Rows are points. The window is the flat piece filled in between its corners: a triangle in 3 columns, a solid with four corners in 4, and so on. A path goes straight from each point to the next, and from the last back to the first. After which points does the path pass through the window?

Window (4 x 4):
| -145 |  279 |  203 | -111 |
| -363 |  177 | -101 |  264 |
|  244 |   78 |  -61 | -213 |
| -119 | -161 |   91 | -160 |
Path:
(1): |  -7 |  90 | 102 | -29 |
(2): | -173 |  102 |   78 |  105 |
(3): | -302 |  383 |   33 | -133 |
(4): | -195 |  -76 |  -12 | -193 |
(5): | 152 | -28 |  17 | 142 |
(6): |  -57 | -243 |  333 |   55 |
(7): | -153 |    6 |  -42 | -252 |
(8): |  -24 |  110 | -233 | -247 |
(9): | 172 | 275 |  95 | -64 |
(10): | 118 |  77 | 217 | 114 |
(11): | -124 |  147 |    3 | -149 |
(12): | -344 |  106 |   88 | -113 |
(13): | -135 |  170 |  160 |  317 |
(14): | -58 |  70 | 215 | 141 |
(15): | -424 |   35 | -241 |  -26 |
(16): | -142 |  214 | -147 | -270 |
Through the window after points: 2, 6, 10, 14, 16

Window, 6 rows:
|  203 | -256 | -122 |  -20 |  137 | -171 |
| -272 |  -45 |  -64 | -146 | -316 |    6 |
| -220 | -312 |  -92 | -154 |  325 |  -72 |
|   29 |  131 | -106 | -144 | -185 |  136 |
| -336 |  355 |   70 |  -63 | -124 | -130 |
|  499 | -141 |  188 |   65 |  -62 |  115 |
Path:
(1): |  205 | -261 |  -10 | -378 |  -27 | -309 |
(2): | -32 |  59 | -54 | 179 |  47 | 183 |
(3): |   90 |   37 | -140 |   70 |   83 |   19 |
(4): | -125 |   44 |  169 | -402 | -206 | -160 |
(5): |  104 |   -4 |  256 | -333 |  -61 | -143 |
(6): |  -19 |  -23 | -122 |  126 |  -84 |   31 |
(7): | 153 |  11 | -58 | 186 | -62 |  99 |
(8): |  243 |  -49 |  233 | -241 |  -82 |  -28 |
Through the window after points: 1, 5, 7

Window, 8 rows:
|  304 |  -13 |   95 | -217 | -106 |  222 |  -24 | -210 |
|  121 |   38 |  186 |  -52 |  150 |  -53 |  -57 |   -9 |
|   69 |  -93 | -203 | -192 | -175 |  325 | -198 | -111 |
|  288 |  -88 |  -11 |   45 |   16 |  145 |   49 |  -48 |
|  -65 |  168 |   20 |   92 |  -20 |  111 |   81 | -160 |
|  -65 | -151 |   86 |   98 |   79 | -297 |  274 | -371 |
|  187 |  210 |   29 |  -12 |  413 |  -38 |   45 | -151 |
| -114 |  430 | -504 |  -18 | -431 |   -8 | -121 |  -15 |
Path:
(1): |   91 |  286 |    6 |  254 |  -28 | -156 | -137 | -340 |
(2): | -101 |  181 | -288 | -155 | -179 |   34 |  183 |   81 |
(3): |   54 |  -99 |  -49 | -337 | -120 |   -4 |  122 |  -23 |
(4): |  209 |  262 | -168 |  256 |  -25 |  174 | -269 | -172 |
(5): | -129 |  122 |  -83 |  220 | -205 |   25 | -227 | -420 |
(6): |  140 |   -2 |  -71 | -133 |  -89 |    1 |  114 |   50 |
(7): |  152 | -182 |  -29 | -193 |  282 |  105 |  184 |   10 |
(8): |  202 |  169 |  162 |  124 |    8 |   95 |  -87 | -284 |
Through the window after points: none

Window, 8 rows:
|  -60 | -453 | -134 | -233 |   19 |  -66 |   25 |   79 |
|  363 |  229 |  156 |  -69 | -270 |   68 | -370 | -291 |
|  291 |  249 |  -68 |   99 | -322 |  157 |  -42 | -148 |
|  -50 |  -99 | -134 |  -57 |  385 |  274 |  177 |   42 |
|  115 | -278 |   16 |   93 |   70 | -297 |  -14 |  167 |
|   32 |  228 |  231 |  -25 | -156 |  285 |   56 | -121 |
| -366 | -142 | -186 |   10 |  220 |  174 |  -29 |    5 |
|   82 |   39 | -114 |  -69 |  131 | -433 |  233 |  -15 |
Path:
(1): |  -91 | -281 | -128 |  106 |  217 |  -86 |   19 | -217 |
(2): |   38 |  -62 | -221 |  -38 |   36 |   54 |    9 | -244 |
(3): | -100 |  -96 |  299 | -209 |  -83 |   21 |  -80 |  433 |
(4): |  -72 |   79 | -130 | -145 |  110 |   45 |   -2 |  309 |
(5): |   54 |  -96 |   38 |   39 |   72 |  240 |   43 | -321 |
(6): |  210 |   38 |    6 |   15 |   32 | -153 |  128 | -234 |
(7): |  -73 |  267 |  -80 |  -57 | -128 |  106 | -253 |  288 |
(8): |  -89 | -192 | -201 | -331 |   88 | -215 | -114 |  395 |
(9): |   -4 | -352 |  -50 |  -47 |   49 |  114 |  118 | -152 |
(10): |  149 |  -98 |  -38 |  224 |  -66 |   -4 |  265 | -201 |
(11): |  183 |   47 |   -8 | -295 | -103 | -155 | -275 |  164 |
(12): |  198 |  185 |  -74 |  -58 |   99 |    8 | -263 |  320 |
(13): |   92 |  -27 |  102 |  -55 | -217 |  -25 |  -58 | -218 |
(14): |  248 |  -20 |   80 |  173 |  -17 |  198 |   66 | -371 |
(15): |  107 |  287 | -157 | -156 | -265 |   36 | -205 |  166 |
(16): |   26 |  -99 |   18 | -177 |  167 |   32 |   87 |  223 |
Through the window after points: 4, 8, 14
